Each row is a point. Two turns around zero, p and q, are shown by what they do to some points. Write where each new point lands after one turn and then the other. Backwards means that the second turn is done in reverse. Each puzzle has new turns, and all numbers are rounded.
In the rows, zero is written as 128.

Turn p:
[ 73 180 104] => [133 185  73]
[136  96 139] => [108 106 147]
[141 148 145] => [147 141 145]
[162 133 119] => [156 108 135]
[127  83 134] => [ 94 100 140]
Turn q:
[142 153 173] => [171 128  97]
[ 93 133  61] => [ 56 106 137]
[144 146 149] => [155 119 114]
[139 122  95] => [112 109 153]
[134 109 172] => [162 162 124]
[117 105 118] => [112 144 143]
Where do these land?
p, then q: [150 141 133] => [153 125 136]
q, then p: [131 143 112] => [108 118 126]
p, then q backwards: [139 149 131] => [141 120 146]
q, then p: [125 110 104] => [111 150 138]
q, then p backwards: [ 63 134 190] => [ 61 179  96]
p, then q: [160  91  99] => [122 164 171]

Turn p:
[124 112 119  96 104 109] => [119 164 140 117 105 140]
[114 170 131 100 129 103] => [146 165 156 135 157 125]
[116 119 102 114 143 175] => [101 130  91  97 148 119]
[114 127 175 105 131  99] => [141 146 166 137 110  91]
[134 129 160 224 114 168] => [140  19 134 122 130 135]
[184 169 108 137 147 109] => [177 136  99 167 149 155]
[112 102 133 101 136  94] => [107 161 144 145 104 112]
[128 124 121 159 130 102] => [121 112 139 159 124 145]
[127  99 102 116 119 193] => [100 119  82  73 125 130]
Turn q:
[130  88 142 143 109 146] => [156 139 152 133  96 140]
[ 96 140 125  84 166 144] => [ 85 105 158 101 156 134]
[141  89 122 148 126 133] => [141 136 137 152 101 152]
[147 142 147 120 174 108] => [123  83 103 124 147 149]
[151 170 132  77 118 142] => [ 97 120 102  74 120 105]
[131 102  98 111 109 133] => [104 143 142 141  96 121]
[130 155 157 173 133  78] => [175 109  91 154 165 115]
[ 66  95 142 131  75 115] => [159 141 190 149 122  76]
[160 170  87 166 143 154] => [113 176  77 125 150 162]
Where do these land?
p, then q backwards: [112 131 134 135  92 169] => [128 143 162  97 144 155]
q, then p: [109  66 154 127 105 131] => [172 100 150 115  82 126]
q, then p: [101 139  85 137 113 123] => [132 117 155 156 164 123]
p, then q: [132 166 127 108 173 150] => [ 98 106  94 156 152 150]
p, then q backwards: [141 172 157 117 177  63] => [ 79 105 113 189  94  87]
q, then p backwards: [160  78 156  98 107  88] => [158  80 178 167 126 121]
p, then q backwards: [126 149 116 142 135 148] => [123 150 138 133 151 120]
p, then q backwards: [144 123  95 161 123 152] => [160 137 134 126 171 121]

Turn p:
[142 177 118 177 174  86 102 126 146] => [154 179 143  98 151 138 141  59 119]
[137 121 112  81 129 116 139 138 140] => [156 101 153 125 122 138 139 155 128]
[129 130 134 108 143 101 172  86 128] => [158  98 145 131 115  89 117 115  96]
[ 96  93 136 138  89 176 142 169 156] => [ 91 106  81 104 121 123 137 170 176]
[173 108 102 130 142  83 156  65  74] => [127 130 172 163 126  90 143 118  38]
[163 160 155 168 156 156 102 161 149] => [ 97 170 150  85 139 152 104  98 162]
[101  82 116 119  78 167  97 130 144] => [112 138  91 156 125 119 146 189 169]
[122 136 114 115 161 133 134  96 101] => [132 115 150 165 114 119 132  97 119]
[140 180 144 126 118 119 129 120 131] => [151 146 127 113 106 144  95 112 115]
[114 109 161 104 127 109 125 128 118] => [140 104 122 143 158 125 104 141 124]
[ 91 113 115 141  89 162 109 189 120] => [ 91 122  74 126 131 172 152 156 162]
Turn q:
[122  77 143 141  88  98 106 124 110] => [131 128 113  91  73 148 127 123 165]
[191 143 116 155 118 154 152 154 104] => [157  81 119 120 162 155 122  85 101]
[125 108 101 101 111 116 120 148 121] => [117 112 135  97 105 130 124 151 110]
[122 150 142 136 128  95 114 139  93] => [147 141  90 118 134 150 141 152 132]
[139 141 139 156 170 135 124 179 147] => [133 157 128 134 168 153  80 119 107]
[124  96 157  92 111 149 128  98  99] => [137 104 105 124  92  77 127 125 151]
[127 134 122 115 148 106  97 103 157] => [117 170 149 111 136 109 149 135 133]
[ 77 118 108 147 125 166 117  81 116] => [162 131 164 175  85 112 145 139 144]
[122 198 122 140 142 136 120 171 223] => [ 86 153 186 145 220 154 103 152 134]
[132 115 131  98 139 124 202  83 111] => [ 92 104  93 165 105  91 163  99 104]
Where do these land?
p, then q backwards: [144 131 159 166 142 146 122 130 137] => [144 110 154 119 139 118 120 136 169]
p, then q: [149 135 129 159  79 158 100 112 110] => [149 116 144 147 152 163 139 183 133]
p, then q: [100 116 122  98 153 118 113 105 163] => [102 146 127 108 149 141 130  78 126]
p, then q: [130 120  85 164  93 144 133 169 148] => [ 88  82 137 157 131 124 125 163  99]
p, then q: [ 90 152 135 128 134 144 157 153 109] => [130 115 167 126  83 110 134 119 132]
q, then p: [154 164 117 144 117 122 121 120 137] => [118 102 158 122 121 108 117 110 139]
p, then q: [169 133 108 153  91 181 151 127 140] => [101  91 124 131 128 144 128 194 157]
p, then q: [108 128 117  81 225 138 108 141 114] => [117 163 133 159 120 101 107  44 176]
q, then p: [117 104 177  73 118  62 133 144 127] => [184 102  94 137 107 167 186 141 149]
p, then q: [119  96 131 115 127  66 142  79  94] => [168 150  76 113 105 162 142  97  96]
